Each wall is flat, endless, passes through zero and stands at right angles to its row. A trip goes straight from one point to another. List the walls that it crosses, first one first.

Walls:
(1): [ 26 -40]
(2): [-37   6]
(3): [-12  -4]
(4): [18 57]
Trips:
[ 68 -32] to [ 44 -11] => 4
[  0 -51] to [-17  40] => 2, 1, 4
[-2 20] to [-32  18] => 3
[ 3 28] to [ 16 -38] => 2, 1, 4
[-18  -4] to [-53  18] => 4
[-12  26] to [-36 -37] => 4, 1
[-24  22] to [ 62 -36] => 3, 2, 1, 4

Walls:
(1): [ 41 -30  44 -13 -28 -28 -29  27]
(2): [ 48 -13 -38  26   5 -17 -16  35]
(3): [-27  29  16  -7  24 -35 -20 -12]
(4): [ 10  24 -26  20  -1   4 -63  -9]
Trips:
[ 50  29   9  48  68  -5 -31  47] to [  6 -21  24 -10   9  -2  32  10] => 4, 3, 2
[-19  -7  -7 -40  44   1  30  38] to [21 16 56  8 16 27 10 10] => 1, 3
[ 14 -13  29  76 -21  33 -37 -25] to [-16   0 -37 -43  58  26 -22 -29] => 1, 2, 3
[  8 -25  45  17  28 -13 -42 -63] to [  8   0 -16 -19 -17  -6 -41   3] => 2
[-49  35 -28  21 -32 -23  37 -41] to [ 33  15  -5  15 -54 -22 -35  19] => 4, 2, 1, 3
[-23 -15  14 -39   1  60  30  20] to [ 15  -7   1  -7  -7 -45   1  27] => 1, 2, 3

Walls:
(1): [ 57 -22  -3  16  -4  -8  -6   7   6  20  23 -13   4 -29]
(2): [-11  14 -32 -14  33  17 -38 -29   8 -28  64 -56   3 -47]
(3): [ -3 -54 -47  19   0  24 -18  26 -11 -13   4   3 -25  32]
(4): [  0 -82  -5 -27  34   0 -15  27  38  38   8  31 -65   2]
(5): [-19  19 -15  13  33 -32  14  25 -31 -64 -20   9  35  -9]
(6): [-42 -39 -25  15 -36 -45 -26   4 -58   3 -60 -49 -32  28]
Trips:
[-36 -38 -31 -30  -7 -25  -8  22  43   3  55 -27  31 -48] to [ 25  14  16 -32 -17  64  19  -2 -18   8  10  38  10  10] => 3, 2, 4, 1
[ -9 -15  15 -18  23  41  36  -5  18  -8 -20  27 -35 -14] to [ -6 -18 -37  -5  -5  40  26 -11  55 -21 -18  26   4  12] => none
[ 31 -39 -13 -20   4 -41   1   0 -59  57 -21  44  18 -59] to [ 11 -16  14 -21  25  -6 -15 -38  20 -27 -57  -6 -15 -17] => 1, 2
[  6  47  24 -17  -1  58 -16 -55  19  -4 -15 -42 -24  18] to [ 26 -32 -44  22  47  30  10  83  29 -19 -57   2  10 -17] => 3, 4, 5, 1, 2

Walls:
(1): [-16 -73   0 -33  25  22  17   7  57  19  74  10 -24 -13  57  -1  -1  41
 -19   6   1  18 -18  21]
(2): [-73  -2  50  22 -34  13 -16   8 -45  -8 -39 -18  13 -26   5 -68  23  -3
 -43  -2 -27 -56  21 -62]
(3): [-11   1 -23  -3  21  23  40  23  32  14 -28   7  48  -4  -8 -26   4 -35
  79 -14 -38   5 -46 -37]
(4): [ -3  -5  15 -12  -1 -58 -15   8   7   7  24  37 -20   5 -22  -1 -55  10
 -18  26 -64  14  29  26]
(5): [-11  27  26 -11  -8   2  17 -40  22  -9   9  -6  12  25   3 -54 -30  -6
 -22   9  67 -40 -22  33]
(6): [  0   7 -12  30  19  -7  23  24   5   5  33 -16  21  39 -52 -13 -44  -9
  19   7 -32  -8  -1  45]
Trips:
[ 33   1  39  31 -33 -45  56 -28 -21  14 -11 -55  18   2 -30 -44 -19   2
  -6 -21   0 -42   4 -29] to [ 36  29  -2  -9  12  60   7  21  14 -15  87 -13  29 -26  18 -31 -17  28
  15  15  57 -30  21  16] => 3, 1, 2
[ 18  31  20  22  15  51 -52 -36  55  -8 -40  19 -20   0  23  -3 -35  25
  12  -1   6  32 -10  28] to [ -4  20  47  32  52  -9 -15  10  -2   5 -10  16  41 -49  65   5  -8  25
  27  20 -28  -4 -25  47] => 4, 3, 5, 6
[ 24 -36   0  11  -2 -28  45  12 -21 -18 -31 -19 -37 -50   4   2  33   0
  37  49  39 -24  -2  17] to [-12 -25 -21   7 -13   4 -28 -17  27  45   0  31   3  31   6  47  -3   2
   4  17 -36  15 -48 -53] => 3, 1, 4

Walls:
(1): [ 62 -54 -28   0  -5 -16  -2 -28 -10 -25 -30  -6  -7 -23 -16  34 -39 -28
  53  31 -20  14 -18 -35  20 -59 -24  21  28  15 -26  30 -26  12  31  18
 -35  30  21  13  -5  29  21 -11 -12  16  46  27]
(2): [  4  46  36 -11 -10  -1  16  13  13 -22 -37  34  -9  -8 -13  34  -8 -21
  86  51 -21   1 -23  -8  16  -3  55 -39  -5  46 -25  -6  94 -21  36 -19
  38  26  85 -38 -22  24   9 -22  22   7 -46 -59]
(3): [-40 -19  31 -37   2 -26 -20 -11   9   5  24  22  18 -41  20  -2  25  21
  -3 -45  -4  17 -40  15 -16  27  46  30   1  25 -48  46  12 -46 -10 -41
  12  27 -49  -7   1 -26 -22 -28  -4   8 -75  58]
(4): [ 31 -55 -39  -5 -15   8  28  -3 -43 -12   4  34  44   0 -28 -38 -26   4
  -7 -24  48 -42   0   8 -16   2 -23 -49 -57  60  42 -27 -77  24 -18  16
  -5  12 -28 -27 -44  11  22  -8  -9  -3 -36  21]
Trips:
[ 71  31  32 -54 -11  -6  14  25  15 -33  17  53  24  -7  -5   5 -23 -33
  -5  20 -12 -47 -19  56 -31 -40  -5 -25 -26  14  43  40   3   8  64 -16
  11 -12  -3  12   5   4  -3   1   7   0 -17 -25] to [  0 -38 -52 -27 -10  20  20   6 -19 -11 -30  42  -9 -22 -34  -4  -4  10
  12  23  -4  11  -9  -3  -1  37 -17 -25  30 -10  32 -31  17  21 -30 -24
   9  -2  -2  -5  -9  37 -55  19  12   6 -52 -17] => 1
[-10  20 -36  50  -4   5  -9 -40   8  10 -33  28  -2   0  -8  13  40  29
 -17  13   4 -45  29 -59  11   2  -9  -1   2 -10   9  11  11   4 -32 -48
 -32 -10 -24   1  16 -68  41  39   0  32 -16 -28] to [ -8 -14  13  15  35   2  13   6  -3 -37  23 -32  11  22   5 -15  -3 -33
 -12  -2  36  -4  13 -24 -38  45  -6  26   9  -5  21   7 -37  43  18  35
  -2 -11 -24  19  39  84 -45  47  41 -19   1 -27] => 4
[  4  -1  26  17 -22   9  19  -7  -4 -37 -31  20  16   7  43  39   1  -6
 -28   1 -15  -2  11  18   0   9 -28  32   0   5   6  45  16 -11  11 -12
 -48  18  48 -20   8 -22  67   8   6  18  11   4] to [-15 -58 -14 -49 -13  -8 -11  -3  18   5 -14 -46 -26 -45  16  28 -15   3
 -28   2 -50  33 -12   6 -28 -53 -12  12 -26 -17 -38  11 -63  -1  22   1
 -15  16  -7  44   0  36 -58 -14  19 -37 -28  -7] => 3, 2
[  6   1 -32 -44  18  19  -4 -22  39 -55  30 -18  22   2  14  27 -17 -12
 -95 -25 -20  37 -28  -3  34  24 -28  68  -6 -46 -13  11  54 -29 -32  75
  22  13   3  -7 -29 -51 -33 -17   1  23   0  18] to [ 21  28  17   3  20  89 -12   7  27   0  49 -19  23  31  24 -59  -8  14
  12  23   6   7 -44   8 -39 -10 -11   1 -36 -21 -13 -25   8  23  42  -1
 -16 -25  32  19  33  31  16   8 -26   6 -17  33] => 3

Walls:
(1): [ 52  11  20   6 -12  38   6 -15 -51  -2 -49  68  11 -40  25 -15  51  11
 -12 -37 -14 -57  10  44 -30 -27 -30  -1  24  71 -19  15  -6 -12  20 -34
  39  42  15 -56  -3  33  35 -28 -23   7  11  21]
(2): [ -5 -10   6 -83 -34  -1  31 -37 -17  24 -26  -6  16 -32 -42  26 -37 -23
   2  -9  68 -23  -3  35 -34 -37  26  13 -22   1  25 -39 -40 -32  15   8
   7  -5  18 -59  -1 -34   7   6 -14  40  -5  53]
(3): [ -6   2  16   4 -17  10 -27   3  69  46  12 -14  16 -12 -32  16   1 -41
   0 -14 -24 -51 -17  -2  11   7  -7 -45  10 -60  31 -25 -13 -22  32 -17
 -10  39  54  19  12   1 -49  14  -8  20  10  22]
(4): [  0  23  14  13  46 -16  32  15  36  33  53 -24  10 -10  57 -23  -7  -5
 -21 -21 -46 -23 -36 -49 -51  36  31 -36  -2  30  29  16 -34 -14   0 -55
 -44  42  -8 -50 -49   5   7 -60   1  25  36 -16]
(5): [  5  24 -17  23  24 -13  -4  -7  16  -3  20  -1  27 -15 -40   7 -18   5
  -1  16  -5  45  30   0 -79  -2 -41 -91 -41  25 -26 -29 -36  28  23  13
 -27  -9 -31   1  13 -11  -9  19  22  14  -7  11]
(6): [-16 -23  -2   5  -2  25  23 -46 -13   4  52 -49  24   2  41 -73 -20  19
   9 -41 -30 -22 -16   6 -18 -16  54  -3   6   6   5  47   8 -13  38  21
  -3  19   3  62  51  43  38 -16  28  50  -1  20]
(7): [-29 -10   1  -3   3 -37  19  -6  -5 -49 -66  13  45   0  -1  -6 -27  -8
 -33 -34   4  41  30  15  38  -8   8  24  -2  29  73  13   7  33   1  38
 -15  -5  52 -19  -5  -7   5   7 -15   9  -2  11]
(8): [ 13 -33 -23 -47 -23  10 -11 -11  49 -11   0  -3 -28  34  -6   1 -46  48
  57 -25   3  -4 -13 -13 -53  50  -7 -26  -6  41 -38 -20 -30 -45 -10  -1
 -48  44 -40  15   7  10 -36 -34  50  -8  31  61]
Trips:
[ -3 -26 -11  20 -53   6 -28 -15 -27  -2 -48  19 -22 -23 -38 -24  -9 -14
 -22 -14 -23  31  17   8 -25 -10  31  -1  19 -42 -30  58 -47  35 -35  -3
   5  24  -8   7 -32  38 -29  21 -13  49   8 -66] to [-22 -14  42 -42  29  56  37  73  28  25 -40 -38   2  40  -7 -10 -12  50
  42  18   8  -9  -4  10  33  41 -51   8   3 -47   5 -41  12  21  27 -40
 -42 -11   9  52 -36  41   5  11   8  29 -51   2] => 3, 1, 6, 7, 8
[ 41 -41   9  13  12 -29  -1   1  31   8 -29 -39   2  14  65  92  20  33
 -36 -48 -31  58 -10 -13 -28  23  45  57   3 -14 -18  -3 -27  15 -24 -33
 -11 -51 -34 -30   3 -14  29   8 -30  -7 -11  31] to [-29 -18  -9 -28   1  -4  -9  -7   7  45   3 -18 -11   6  48 -33  -1 -26
 -29  35  12 -10  -2 -39  17 -10  -5  49 -53  32  55  -1 -20  15  33  -4
   7  32  -5   3 -41 -15  66  36   9  -6 -54 -16] => 8, 2, 6
[ 18 -51 -10 -24 -39 -13 -12  10 -11  41  86 -12  17  13 -46 -56   8  30
 -30  17 -37  28  13  -2 -16  13  -8 -19  -4 -46  13   0  -3  -5  41  20
 -22  -7   2  30 -24  -4 -31   0   8  30 -18 -24] to [-30 -33  30   8   0 -10  11  -3  29  27  25  18 -26 -12 -39  17 -62 -21
   1 -25   3  -4  29 -35  26 -24  40 -26  15 -13  10  10  -2   3 -26 -30
   6 -12 -32 -53 -21  16   7  -4 -61  -7 -48 -46] => 8, 2, 6, 5, 7
[  6  14 -34 -28 -27 -16 -25 -32   1  -5  13 -24  26  -5  48   4  77 -19
 -23 -42 -89 -14 -60  12   9 -71   5  17 -52  -2 -39  43  50 -59 -22  39
  -3  26 -45 -39  17  24  36 -12  35 -22  12  18] to [ 12  69  25 -19   5 -78  -4   8  -8  33  20 -16  30 -11  19  -6 -30 -43
   3  36  22   6 -15 -31  21  15  17 -10   3 -30  24  34   5  27 -33  34
 -20 -17  -5  44  26  -9  19  15  22  17  72 -17] => 8, 1, 3, 7, 5
[ 43 -26 -49  29 -16 -43 -10  24  -9  15  29 -41 -19  11  32 -12 -36 -30
   2  29  13  -2  20  -8 -18  -7   2 -18 -74   7 -32  12  38 -11 -18 -21
 -21  -9 -34 -30  -9  28 -26  24  20  33 -25   5] to [  9 -37 -30  18 -40 -43  19 -10  33  20   4 -22 -59  13 -14  71 -11  19
  20  34  39  -2  14 -30 -56  -2 -21  18 -17  74   2  -6  57 -11  35 -35
  28 -13   7 -13 -28 -29 -25 -23 -34  18  25  -6] => 6, 2

Walls:
(1): [  9  44  -6  39 -15  49 -18  41  -3  17 -37 -40 -46 -12  29  29  11  11
 -14  17  32 -16 -29 -23 -24   9 -25 -34  -6  -3   7 -44   1   1  -1 -37
 -20  63  13   0  42   5  11  10 -26  12  17  38]
(2): [ -3   6 -17  -5 -28  25 -13  -2  12  -7  -7  43 -11 -79  40  17   8  10
  -3 -29 -25   6  19 -20 -34 -25  23  20   8   6 -35  -4  -1  -6  -8   9
   0  15  35  17  24  -3 -29  33 -15   9 -24 -33]
(3): [ 12  26  -7 -25  19  20  21  66  34  -8 -38 -60  27 -13 -18  47  31 -50
  14  -4  -9 -16  16 -12  -6 -23  26 -17 -17  -8  21   8 -27 -36  10 -28
  10 -12 -16 -57   6 -12   8  48   6 -45 -21  -8]
(4): [ 69  35 -40   3  12  95   0 -31 -47  23   8 -16  54  39   1  25 -15  26
 -17  -4   4  -5 -17  -7 -25 -12  31 -11  -2  25  34  14   3  12 -38  11
  24  27  16  36 -16  14 -39  14  -9 -14   0  -9]
(5): [-46  -4 -16  28   3 -23 -12   4 -30 -27   4  -5   6 -15   3  35  -5  -9
  13 -17  47  20  20   2 -37 -13  23  -9  -7  18 -11 -15   5 -39  15  26
 -10 -16 -21  14  17   4  -1 -15  -5  -7  24  22]
(6): [  0 -22  14  17  27   2  12  -6  39  41   7   5  26  11  41  -1  13   0
  32  14   2 -31   8 -26  29  45  -5  -5  13 -27  55  -4  11 -50  27  25
 -28  27  16 -40  55  23  11  23  36   7 -48   2]
Trips:
[ 11  31  33 -21  32  23 -16   4   8 -24  -3 -15 -27 -10   2 -11 -33   7
  15 -14  11  12 -29  44 -12   7 -10  -4   7 -14   2   2  25  23  39  19
   1  54  33  15  10  71 -32  45 -23   7  -4  -5] to [-29 -10   5 -15   6  -6  35   3  12 -17 -25  20  51  65   2  17 -31 -23
  49  31 -31 -19  32   6 -12  30  17  -1  22  -4   2 -20 -11  14  27 -60
  63 -16 -29 -47 -16  -2  -2  21 -43 -37 -30  21] => 3, 2, 1, 4
[-36  -5  39  34 -35  14  20   8 -69   9   0  23 -14  25  -2 -24 -35  17
  -7 -44  21  42  -2  41 -24  40  10 -31 -25 -44  16 -10  35  18 -35 -50
  16  26 -24  -5 -12  66 -19   1 -15   1  14  21] to [-47 -15  28 -25   0  -4  -7  -8   7 -64  -6   7   9 -28  13   8   3   5
  17 -19  27  25 -14  35 -17 -23 -15  20 -20  19   3 -27  29   3   8  -8
  37 -31  11 -36  19  26 -23 -46   2  25  31 -44] => 4, 1, 2
[ 44 -24  12 -61   9 -19  10 -43 -51  15  20  -6  30 -25   6 -18 -20   4
   4 -15  -3  26  38   7  42  13  -4 -17  -5 -40  13 -29  15  -9  26 -28
 -13   6  41  23 -57  22  18 -18  -9  21 -10  18] to [-14 -58   3 -43  15  14 -53 -50  10  23 -14  10  64  18  38 -43  27 -15
 -21  22  20  40  24 -34   8  18  28 -17   7  17   5  22  19  28 -45 -41
  29 -27  -3  14  -4  -4   3  22  31 -16  10  19] => none
[-24 -26 -20  28 -27  -6  12 -17 -19 -25  34  -5   0  36   5  13 -23  23
  13  33  23  64   2  -4  33  10 -29  -1  -7  -5 -25 -41   8  10  45 -21
  48 -19   7 -38   7   3 -13 -28  15  -1 -37   6] to [ 38  -7 -16   3  40  -1  -7  44 -13  34  18  26 -53  23  14  -3  -3   4
 -13   4  -9  34  29  -7  28  -3  40  10 -23 -26  -2  45  -2 -35  -6  13
 -14  51 -10 -11  -8 -15  42 -47  11   2   1 -44] => 5

Walls:
(1): [-42 -11   5  14  -5 -55 -29 -35 -17  -6   5  12   7 -25  -7 -17   4  -1
  -3  20 -19  25 -24  26 -16  52 -24  40 -37  28  -9  20  32  -9  34 -26
  -4  17  -5   8  17 -72   3  25 -49  14 -61 -18]
(2): [-15  45   6 -78 -26  -8  19  45 -10 -26  23  28  -2  14  -9  22  39   4
 -18  23 -78 -13  25  16  21 -31  41   2 -23 -20  10  44 -25  26  56  15
  28  41  -4 -20  28  50  -5 -54  22  16  25  15]
(3): [ 33  27   9  25  33  -9 -42   4  24 -47  43 -22 -18 -25  26 -14 -22  -2
  35  23 -12 -36  -2  17  -8  -3  15  16  24   2   7 -21  17 -25 -24  16
 -41  -7 -56 -23 -42 -51  23  23  55  17 -47  43]
(4): [ 39 -42  19  11  -1 -15 -47  -3   8  29  25 -18  32 -75  11 -15  25 -30
   9 -18  15  12  13  -8  15   3  -2  -6  64  24 -21  -6  30   6  16   8
  20 -23 -30   1 -14  15   4  12  50 -64 -31   8]
(5): [ 17 -10   9   7  22  21 -10  20 -14  -3   0  -6   2   0 -15 -26  33  10
  13 -14 -61  -9 -38  32 -40   3  12  12 -19  44  31 -15  -5  -5  -9   1
  26  11  15  -2 -24  62  20 -33 -32   8   5  38]
(6): [  1 -50  56   6   7 -15 -49  40 -41 -47 -31 -24  -1 -12  15  -1  82 -20
   1 -66   8  14  41 -36   9  12  41  21   6 -25  25  -7   1  -6  -1  13
   9  14 -20   0 -11  11  15 -18 -16 -43 -55 -46]
(7): [-11  16 -32  47 -42  17  -8 -21   5   7 -13  -5  59  -3  43   6 -21 -27
 -35 -31 -29  17 -30 -15 -17 -50 -13  13  24 -33 -21 -29 -37   6 -13 -30
   2  31 -13 -18  25  -5 -30 -32  -5   0   6 -20]
(8): [-47   1 -24 -15  34 -24 -51   9  21   1  11 -16 -38  24  -2  -8 -10  15
 -29 -23   4 -34 -11   4  19 -27  50 -18 -21  30  29   5  22 -29 -29  28
  40  19  -8 -31 -38  19  49 -26   0 -23  12  15]
(9): [  1 -18 -26 -27  12  16  41  58 -25  10 -23 -35  10  23  35  12 -14  61
 -33  10  -1  10 -18  38  21 -12 -28   7   0 -33  25  38  12 -10 -14  41
 -15   0  27  -7  13  12 -27 -13  -9  20  14 -11]
(10): [-12  -9  11   7  16 -35  23 -14  23   1   3 -26  20  -9 -48  -1 -30  19
 -37 -34 -26   8  12  42   8 -37  33 -28   4 -27   3  25  -8  13  34  17
   6 -12 -33  -5 -62  -2   9 -40 -17 -38  22   4]
Trips:
[-14  44  11 -28  24  30  27  19 -41   2 -50  -3  27  10 -32  38  21 -66
   4  14  21  14 -37  -2  -6 -49 -13 -13 -20  18 -13  -7  30 -63  33 -42
   7 -39  36  52 -11  44 -19  -2 -43  42   1 -11] to [ 29  20  25  24   5 -12  13  -2 -57  33 -17 -13 -12  27 -15  -8 -16 -10
   6  18 -23  14   4 -28  35  33  24 -17 -24  51 -15  -2   4 -24 -32  -2
  17  -8  10  82  -3 -33  11 -14 -37   3 -37   2] => 1, 2, 9, 6
[-19 -18  -8  -1  -3   4  -8 -31 -35  20  46  62 -24  -6  -3   1 -55  47
  11  39  -7  11  -3  34  57 -15 -15 -17 -44  17 -53  26 -20  34 -22  48
  17   3 -15 -43 -10  15  42  25  -5  -8  30  15] to [ 27 -64  32 -18  -9 -21  29  37  -5  33  47  17  49 -43 -46   5   0  20
  18 -33 -10 -27  -8 -10  16  29 -26 -39  24  42 -81 -17  -2  30 -69 -50
 -37  27 -41  23 -23  79 -26 -18  14 -22  -9  35] => 1, 4, 5, 9, 8, 2
[  3 -17   0  16 -64 -38  11  -1  23 -14 -27 -21 -19 -14  -6 -33  25  39
 -13  65  23  38 -16  32 -11  17   3 -13   8 -48 -50  34 -40  24 -29  48
  -3  14  18   0  61  20  -9 -38  50  23  -2  35] to [-28  35   8  14   0  -6   0 -51  40  63   7  -7   3  49 -30 -25 -17   6
 -54  -1 -31 -50  21  42  24 -32  16 -11 -44  -4 -13  10  52   2 -23 -15
  25  16 -17   7  -2 -24 -50   2  15 -10 -24 -74] => 10, 1, 8, 9
[ 45  30 -41 -32  61  -9 -14   0 -55  51  21  11   7 -13  24  -7  13  40
  48  26 -53  26 -29  13   6 -17  -7  90  -6  15  31 -32   8  20  31   9
 -19  30 -25   1 -28  25  59  -7 -11 -19  23  15] to [-12 -57  -8  37  12  21 -16  18  -5 -34  -5 -19  31 -23  -1  60 -17  24
 -36  -6  12  15 -15  12 -50  -4 -58   5 -23   9   0  44 -19  -7  10  -1
  43  38  48  21  37  47  54 -14  31  13 -11  13] => 3, 7, 6, 4
